Rows are points. A path goes straight from each point to the next, and from the last back to the first. The post is the endless flat space through its rows: a point in 2 columns, a line in 3, a plane in 4, and so on, so that a path can go around it. Count how often the path circles the post. Going back the other way cancels.
(in the rows, 128 means zero)

Post (2 x 3):
[[109 103 155]
 [148 199 144]]
Path (18 x 3):
[[ 96 133 187]
 [ 94 212 165]
 [121 161  91]
 [108 233 122]
 [111 139 174]
 [ 76 128 198]
 [ 88 159 129]
 [ 97 127 121]
 [ 89 170 150]
 [151 168 196]
 [177 171 151]
 [151 187 119]
 [135 240  98]
 [ 45  96 178]
 [153 142 201]
 [204 161 123]
 [145 190 124]
 [112 195 138]]
Times around: 2

Post (7 x 8):
[[141 105 158 111 149 139 102 244]
 [102 151 128 143 148 112 199 161]
 [145  41 118  77 144 142 103 160]
 [131 117 139 111  85 109 131 195]
 [127 178 121 175 148 116  91  18]
 [ 59 164  95 204 135 126 144  76]
 [107 133 128 181 124 177 152  45]]
Path, 27 rows:
[[123 119 144 124 198 165  42  69]
 [ 58  88 148 173  77 137 134 135]
 [123  68 144 156 182 154 200 186]
 [  7 137 107 194 119  11 142 146]
 [ 89 126 139 116 182  91 180 136]
 [ 95  92  76  82 107 172 172 103]
 [126 162  88 174  77 124 165 103]
 [128  59 112 151 127 155 129 106]
 [ 72 152 164 177  90  95 222  76]
 [160  73 166 117 186 104 199 130]
 [162 106 138 137 126 147  72 124]
 [157 108 107 128 211 129 125  98]
 [163 127  98 118 136 176 155 155]
 [134 148  76 109 122 142 121 134]
 [203 133 151 122 147 179 145 137]
 [178  71 122 141 196 191  85 125]
 [ 98 109  85 144 169 207 136 154]
 [117 189 139 139 183 171 100 153]
 [111 105  61 105 149 134 160 201]
 [145 147 143 189  99 115 153 205]
 [ 76 128  91 206  57 130 127  79]
 [116 123 115 116 110 140 209 156]
 [103 114 152  97  97 153 166 150]
 [121 159 179 172 128 130  90 116]
 [ 99  69 115 120 124 100 206 169]
 [ 46 124 135 152 131  44 111 194]
 [ 74 113 122 116 198 153  72 189]]
Times around: 0

Post, 10 rows:
[[163  56 163 179  57 130 148  87 143  78 163]
 [ 66 153 114 189 119 159 143 115  48  62 151]
 [132 182 123 184 152  61 185 167  84 170  95]
 [169 134 152 122  90 122 135 165 202 113  90]
 [148 129 171 101 146 155  56  50  85  57  89]
 [ 77 142 145  75 167 132 169 155 152 116  94]
 [113 180 201  49 159 149 133 190  92 129 181]
 [109 114 131 136 178 192 101  96 104 166 131]
 [ 99 126 154 109  89 148  72  81  61 118 193]
 [185 118 104 137  97 138 146 117 143 113 181]]
Path:
[[115 154 179  95 164 120 129 152 106  87 131]
 [ 88 149 173  77 108 143 107 168  66  30 193]
 [ 70  79 235  64 147 157 127 137  20 127 174]
 [137 115  26 182  94 176  58 103 145 124 102]
 [148 116 223 109 156  36 101  87  27 104 226]
 [201 198 171  94 181  82 162 142  69 115 174]
 [ 90 149 167 167  97  85 116 111  58 222 147]
 [ 92 109 176  73 104 116 160 127 182 122 170]
 [118 162 127 129 161 162  88 118  68 116 162]
 [187 157 135 111 132 112 122 153  93  83 150]
 [143  49 198 196  74 154 115 158 129 205  79]
 [ 67 111 228  91 114 152 213 157 112  36 136]
 [121 122 109 183 110  76 113  86  62 130  34]
 [134 116 202 128 125 126 104 170  75 103 189]
 [103 164 194 151 149 114  99 122 104  53 158]
 [193 159 117 119  39 108  52 111 169 200 160]
 [ 53 138 195 111 169  66 143  21  95 116  62]]
Times around: 0

Post:
[[ 89 109 105 137 131 106 177 168 120 235 129  97 117  97  58 132 128 121]
 [124  94  82 122 100 171 134 118 111 174  92 137 143 172 144 161 131 121]
 [108 150 156 164 104 107  99 133 128 104 174  91 162 144 148  95  81 102]
 [116 106 123 132 134 127  81 112 107 107 120 158 115 127 115  95 129 113]
 [133 124  92 103  94 202 121 130 179  92 109 152  73 155 122 177  88 127]
 [100 100 189 121 149 110 105 146 148 112 136 106 164 111 132  92 134 171]
 [ 82 116  88  92 210 126 178 107 150 249 139 109 143 140  78 122 175  66]
 [129 130 116 175 152  77 123 121 120  81 158 153 158 116 129 134 121 149]
 [128 107 181 140 128  89 161 122 107  70 157 116 110 165 135  94 124 158]
 [172 127  90  98 121 155 113 121 147 118  68 127  78 120 165 167 137  86]
 [131 119 193 118  88 103  89 108  95  68 158 110 164 116 103 167 128 118]
 [132 108 158 143 162 162 143 153  91  66 139 133 139 107 156 141 149 101]
 [126 152  90  64 167 159 145 136 103 144  88 162  90 144 123 158 107 142]
 [114 183 120 136 128 179 139  98 131 154  73 177  82 134 122 168 145 118]
 [164 131 121 131 152 168  88 128 109 160  85 161  74 179 124 201 138 108]
 [120 101 169 119  87  81 109 136 131 106 178 163 137 120 165 112 109 122]
 [115 147  89 115 109 165  90 137 115 115 134 123  74 154 167 186 156 131]]
Path:
[[ 84 159 127 104 141 133 103 121 117 117 130 121  81 141 154 198 117 163]
 [148 139 158 129  70 145 128 148 155 125 160 130 106 102 179 136  77  66]
 [ 93 137 149 123 104 178 100 150 154 170 131 138 140  96 104 148 141 130]
 [146 110  80  99 148 116 152 135 132 113 116 140 162 184 100 170 114 180]
 [ 37 123  66 160 130 126 151 127 115 169  99 187  69 149 115 119 151 142]
 [ 90  89 125 137 141 101 152 109 152 148 157 142 109 138 202 112 170 122]
 [118 155 136 200 122  98 118 143 108  90 112 114 125 145 124 171  87 141]
 [124 119 102 117 112 111 102 168 118 166 137 162  90 174 126 154 110  97]
 [132  88 124  91 203 111 166 132  97  93 195 129 201 144 160  92 184 110]
 [119 157 121 115 124 171  62  81 125 125 136 177 107 107 107 138 125 125]
 [146  88 149 124 108 193 136 113 130 138 124 138  87 109  82 216  90  81]
 [151 168 159 152 114 148  91 130 142 149 156 149  98 123 108 155 117 130]
 [158 148 144  89 136 154 107 151  80  97  77 147 116 121 117  82 123 136]
 [ 84 150  70 121  81  87  93 141 140 120 137 103 151 147 201 150 143 119]
 [133  79 128 127 105  84  84 118 153 152 101 107 172 121 166 124 131 119]
 [134  29 216 101 142 151 112 108 133 126  81  59  96  99  98 151 176 133]
 [ 97 188 108 216 111 193 139 131  80 161 184 159 191 127 146 145 100 104]
 [102 150  84  63 211 149 133 121 130 131 132 125 175 167 127 104 122 157]
 [143 114  93 146 126 124 154 122 120 116 123 153 127 130 170 108 122 135]
 [136  89 135 149 138 173 137 118 133 144 102 111 114 113  87 167 119  88]
 [116  99 126  60 146 128 112 145 133 187  88 179 114  93  94 145  99 120]
 [ 97  95 129 154 123 104 169 191  69 122 145 137 146 157 150 172 142 157]
 [146 161 115 163 135 126  37 146 173  73 131 143  88 180 170 109 105 142]
 [121 118  63 181 142 146  65 146 111 123  66 198 128 109 110 152 101 152]]
Times around: 1

Post (17 x 18):
[[186 131 154 171 204 129 114 179  91 113 147 130  72 145 202 111  93 159]
 [109 166 147 149  83  97  90 116 123 159 139 136 123 106 107 103 168 114]
 [117 122 124 119 119 116 126 112  69  73 162  87 132 167  80 128 147 116]
 [144 172 141 143  81 135 119  73 119 135 124 159 191 108  93 148 156  93]
 [104 164 192 103  97  93 116 120 127 142  84 146 138 134 110 138 137 139]
 [108 136 130 144 157 146 123 134 114  67 128  72 147  95  88 165 166 155]
 [186 126 128 167 161 124 123 169  81 105 126  96 158 157 184  98 155 186]
 [ 89 153 125 108 100 149 106  90 132 154  83 179 108 136  95 131 152 121]
 [ 82 135 122 148  90 121 111 121  93 178 105 154 152 110 126 135 109 125]
 [132 165 130  90  80  87 103 128 112 155 106 167 105  91  89 152 130 157]
 [172 107 165 184 189 115 110 124 106 113 170 104 115 165 201 106  87 226]
 [ 91 167 121 145  98 129 158 136 140 147 146 172 156 147 125 175 154 113]
 [122  96 122 136 141  96 119 135  94 105 126  81 122 150  93 179 167 116]
 [166 131 114 150 187 103  92 160 135  68 161 142 150 151 226  97 111 174]
 [121 122 145  90 106 136 141 101 147 185 144 176 143 107 130 132 147 122]
 [123 138 114 134 114 131 153 125 127  88 117  44 103 128 136 143 142 127]
 [116 182 105 113 169 108 123 127  88 119 131  46 107 153 129 168 160 139]]
Path:
[[132 167 155 163 170 137 184 159 103 184 130 114  36 141 133 134  92 150]
 [ 86 116 158 145 187 150 149 114 155 108  89 186 135  88 140 212  66 108]
 [134 216 117 108 108 103  93  75 137  25 172 145 181 129 127 169 153  94]
 [135 132 177 164 120 115 106 169 111 138 141  93 110 169 178 145 147 112]
 [130 153 111 125 151 161 159 149 145 152 144 131  87 106 134 161 111 146]
 [136 157 176 191 175 126 116  99 124  90 104  83 105 133 144  60 109 235]
 [108  95 104 121 205 178 175  97 126 108 103 149 118 176 183 189 101 165]
 [132 123 187  84 156 125  89 137  94  77 150 228 136 148  77 151 136 162]
 [167 106 176 127 105 161  78 140  57  91  88 180 147 137  92 124 111 132]
 [164 160 137  74 157 111 170 163  91  91 162 102 100 146 178 163 176 147]
 [101 118 150 156 165  91 113 141  81 136  99 108 145 104  87 159 185  97]
 [128 171 143  81  75  96 116 148 119 120  92 136  99 158  87  76 189  84]
 [164 133 124 112 144 130 175 109 124 133 182  88  94 194 139 190 126 141]
 [ 93 127 101  82 120 135  98  96 124 151 118 115 116 123 153 143 147 162]
 [ 93 135 155 113 139 113 138  89  35 156 143 170 129 147  84 185 137 110]
 [125 179 197 178 127 120 162 123 110 107 132 102 167 156 105 157 146 129]
 [152 146 209 156 130 128 167 126 124 123 141  67 144 165 107 116 158 171]
 [106 115  72 160 148 234 114 118  86 163 139 154 146  94 148 188  99 123]
 [ 87 121 143  85  86  76 105 122  93 143 107 167  88 150 165 149 115  59]
 [138 166  86 115 110 145 165 108 159 114  67  76 143  48 201 113 137 140]
 [148 159  76 167 134 144 147 119 155 121 112  67 138  71 124 165 142 131]
 [174 117 129 139 171 118 134 140 146  98 131 101 118 163 166 132 114 140]
 [193 103 164 161 209 133 149 167  91 151 131 138 147 163 200 113 139 138]
 [145 139 158 115 117  79 124  51  96 127  70   7  77 117 148 145 114 189]
 [135 129 107 188  91 135 114 110 130 109 176 140 105 135 142 135 125 134]
 [132  74 133 180 136 131  90 149  85 142 171 116  76 158 111 108 106 123]]
Times around: 0

Post (17 x 18):
[[122 124 174 121  86 142 135 206 129 198 132 117 147 145 175 132 150 132]
 [116 120 143 123 129 136 168 208 187 151 119 115 118 192 141 129 143 147]
 [206 110 109 148 132  91 158  50 137  81 124 160 101 108  64 199 133 140]
 [151 139 115 120 111 189  80 171 159 146 131 121 191 212 145 120 129 135]
 [ 92 115 137 141 122 138 144  52 115  98 139 182 108  79  89 162 126 126]
 [180 184 113 107 123 217 137 181 156 117 155 106 145 110  91 168  61 136]
 [133 118 150 170 137 125 123 121 117 140 112 142 138 114  67 104 103 126]
 [115 180 112 128 111 189 112 169 172 175  72 122 158 214 179 138 101 162]
 [105 122 182 139 154 120 114 137 183 153 101 119 164 135 138 147 116  89]
 [ 84  87 161 173  82 129 100 147 179 205 148 105 141 180 157 146 103 148]
 [159 203 102  95  80 156 109  79 167  93 129 111 136 122  75 143 110 120]
 [105 143 190 113 155 141 115 176 136 145 143  88 136 186 138 133 142 155]
 [134 162 155 122 131  94 153  96 103 128 146 161 132 142 113 150  91  89]
 [114 120 162 179 132 152 106 172 163 143 131 107 128 169 210 116 130 134]
 [153 121  64 159 161 104 155  57 105 139 129 145 113  75  75 149 118  93]
 [147 163 115  86 116 135 154  81 149  92 139 118 189  81  98 122  65 142]
 [187 140  93 100  73 210 165 123 108  78 116  95 141 134  93 173  94 128]]
Path:
[[142 172 191 103 146 161 134 124 144  91 157 140 137 115 102 157  79 135]
 [207 119  88 142 112 138  85 111 169 119 103 132 153 130  56  99 132 102]
 [133 189 132 122 150 135 110  89 134 140  69 128 160 171 188 185  77 129]
 [ 89 136 201 167 104 125 152 153 135 135 153 163  79 112  56 177 101 198]
 [121  95 185 239 152 179  98 137 124 135 105 113 145 128 128 169 105 109]
 [152  89  92 182 114  91 153 111 197 139 139 125  99 139  87 173 116 137]
 [129 119 102 163 158 131 205 159 168 193 118  89 118 126 137 203  68 143]
 [245  77 142 122 127 123 227 195 174 156 120 103 162 129  92 155 122 153]
 [163 100  23 117 212 149 158 106  49 202  90 244 151 128 167 125 138  86]
 [149  55  69 151  97 199  90 149 121 175  83 118 126 183 189 161 142 125]
 [ 93 131  94 152  60 143 142 109 129 183 150 135 123  75 125 168  73 119]
 [101 151 174 135 133 136 164 120 126 142  53  82 201 132 194 188 104 158]
 [116 141 163 186 165 149 110  92 193  32 125 112 103  56 249 182 138 119]
 [141 115  96 172 110 109 133  94 141 167 148 132 110  94 162 158  87 150]
 [122 117 114 119 124 204 106 150 136 139 175  87 159 161 200 131  55 139]
 [208  92  87  94  86  77 148 107 153  75 145  84 128 144 101 149 158 149]
 [ 87  94 161 138  98  92 186  99 101 123 148 132  89 108 155 189 153 107]
 [138 122  74 205  69 180 123 127 143 138 119 157 127 137 106 100 144 148]
 [138 148  99 219 121 113  64  38 144 208 156  76 119 157  84 119 102 116]
 [146 126 102 122 191 176 154 103  88 109 114 112 110 165 170 143  74 161]
 [113 147  83  89 119 158  89 129 134 161 193 159 100  94  66 146 123 145]
 [155 156 162 112 122 144 155 192  98  97 100 179 153  54 154 136 116 124]
 [177 161 156 217  97 119 104 102 114 124  76 127 151 141 170 210  94 102]
 [148  89 127 207 156  85 187 116 146 208 121 139 118 110 147 192  99 158]
 [ 85 147 225  70  88 149 131 168 170 114 167  68 169 228 134  97 100 190]
 [175 166 132 114  92 129 132 101 160  97 154  89 114 144 106 140  66  92]
 [ 92 144 106  71 163 138 164 158 120  89 115 136 117 136 148 124 125  91]
 [136 142 206  83 199  99 131 193 214  91 143  69 165 169  71 137 139 142]
 [ 97  88 240 163  77 191  74 173 148 111 139 103 189 184 120 161 156 207]
 [125 101 139 175 117  89 164  99 210 188 112  73 157  91 158 155 100 145]]
Times around: 4
